Each row of a before or after table is a point. The points were changed in one or more steps. Then noise was added and the rows were shuffled. The steps act on how far a point lies along the listed directions, d1 being the first. What was done? A step turns or swaps two directions, mirrors them in a line or flattens them onto one, adds a multiple of one to another, or multiplies one. Angles are multiples of 10 degrees, from the lower direction toward the higher: turns from -170 to 170, lines from 10 to 170 but not 90. Use the fewest steps. Two steps may share a direction if one is a turn and the other turns, adds or multiplies; they go together, in the order done. Otherwise the lowest direction goes first.
(in the rows, 128 means zero)

Directions:
(1): [118  84]
(2): [ 84 138]
Before:
[[135 138]
 [ 91  91]
 [ 83 115]
 [152 136]
 [ 85  82]
 [ 90 139]
 [164 125]
 [ 87  86]
 [131 139]
 [121 117]
 [143  49]]
After:
[[175  95]
 [177  93]
 [140 121]
 [174  97]
 [153  88]
 [123  87]
 [117 146]
 [121 128]
 [122 162]
 [117 133]
 [204 157]]
Steps: turn d1 and d2 by -100 degrees

Directions:
(1): [114 194 131 155 123 158]
(2): [129 101 166 155  75 150]
(3): [174 143  90 142  90 101]
(4): [115  98  75 156 135 168]
(5): [155 120 149 184 168 113]
Before:
[[ 89 121 151 133 109 158]
 [153 135 136 140 157 112]
 [157 143 150 108 159  52]
 [113 149 130 137  85 162]
 [133 120 155 158  80 155]
 [155 109 143 108 173  89]
 [131 147 128 160 146  97]
 [118 123 164 150 111 144]
 [128 115 112 149  91 141]
 [193 105 136 126  97  92]]
After:
[[ 72 168 162 139 114 201]
 [117 129 119 154  96 151]
 [108 121 171 149 115 153]
 [115 159 141 165 152 114]
 [231 113 110 135  75  77]
 [108 129 170 162  89 174]
 [ 77 111 160 128 120 161]
 [187 136 128 108 137  29]
 [205  87 107 105 143  48]
 [155 138 137 141 154 116]]
Steps: multiply d1 by 2.5; turn d1 and d3 by -40 degrees

Directions:
(1): [ 82  88 133 148 173 110 147  86 152 121 175]
(2): [103 124 114 142  82  77  63 147 147 113 151]
(3): [138 120 107 187 138  87 151 126 140 105  62]
(4): [ 86 187 149 123 102  98 174 120  95 100 138]
Before (9 x 11):
[[127  88 156 145 187 152 161  93 167 155 126]
 [139 193 139 108  43 131  92 182  77 132  96]
 [105 104 146  81 136 159 103 114 149 149 193]
 [ 96 125 141 136 156 136 170 104 116 135 127]
 [119 195  95 135  50  63  87 129  87  86  95]
 [138 136 159 133 152 138 155 112 131 138 114]
 [124 169 119 136  67  67 120 164 117  99  59]
 [119 125 156 115 153 142 156  98 113 132 164]
 [106 146 156 131 154 140 179 105 128 127 156]]
After, 9 rows:
[[106 107 132 141 166 137 158 106 129 139 130]
 [130 101 147  77 143 180  99 117 146 159 171]
 [ 77 186 102 147  62  39 104 102  96  68 130]
 [132 108 150 115 168 155 150  95 122 143 161]
 [115 120 145 133 171 155 169 103 139 136 159]
 [ 87 208 153 115  54 104 133 157  73 113 129]
 [139 130 158 135 153 137 149 113 132 141 114]
 [157  84 146 138 177 164 138 112 171 169 109]
 [ 84 170 128 144  74  40 129 147 118  84  88]]
Steps: turn d1 and d4 by -40 degrees; add 0.3 times d3 to d2

Directions:
(1): [149 104 103  91 115  84 113  79 152 129 137 119 132 180 158 115 202  98]
(2): [ 87 194  90 130 105 141 157 137 104 147 114 173  72 119 157 118 166 103]
(3): [123 105 139 136 130 134 103  83 138 189 110  95  64  89  86  80 136 142]
(4): [128 146 139  68 176 166 162 131 164 164 176 142 134 146  94 114 109  78]
Before:
[[159  99 114 120  90  70 109 110 129 114 117 118 142 149 158 113 162 135]
 [126 110  98  76 178 129 129 102 149 135 159 130 156 150 130 133 145  82]
 [132 151 169  49 202 187 170 148 198 181 201 152 154 158  85 123  67  54]
 [113 170  90 127 102 124 150 100 124 141 112 141  89 133 155  98 186  92]
 [ 95 169 104 156  73 111 129 173  96  85 105 174 135 143 178 171 146 145]
 [125 107  85 165 101  94 104  89 122 124  86  96  97 109 167 114 206 140]
 [139 110 130 130 159 138 132 128 136 132 114 121 154 122 125 142  99 154]
 [125 128 142 122 135 130 120 107 141 160 129 114 102 119 122 112 125 145]]
After:
[[130 104  80 120 119  98 118  74 144 139 110 101 102 131 162  98 223 104]
 [118 124 112  80 194 157 139 120 146 142 161 139 154 126 111 137 110  92]
 [112 172 101 110 118 136 156 102 136 152 122 151  89 126 144  97 173  76]
 [102 163  98 139  71  95 123 144 106  88 114 173 139 159 193 165 174 135]
 [124 126 142 122 131 135 123 107 144 158 128 112 102 108 120 114 127 147]
 [111 162 183 113 188 212 168 193 167 162 169 153 144 100  74 143   6 104]
 [142 104 125 134 156 133 131 125 130 134 102 119 151 122 125 142 101 158]
 [164 104 114  88 111  85 123 107 139 127 143 124 140 163 147 104 167 110]]
Steps: turn d1 and d4 by 40 degrees
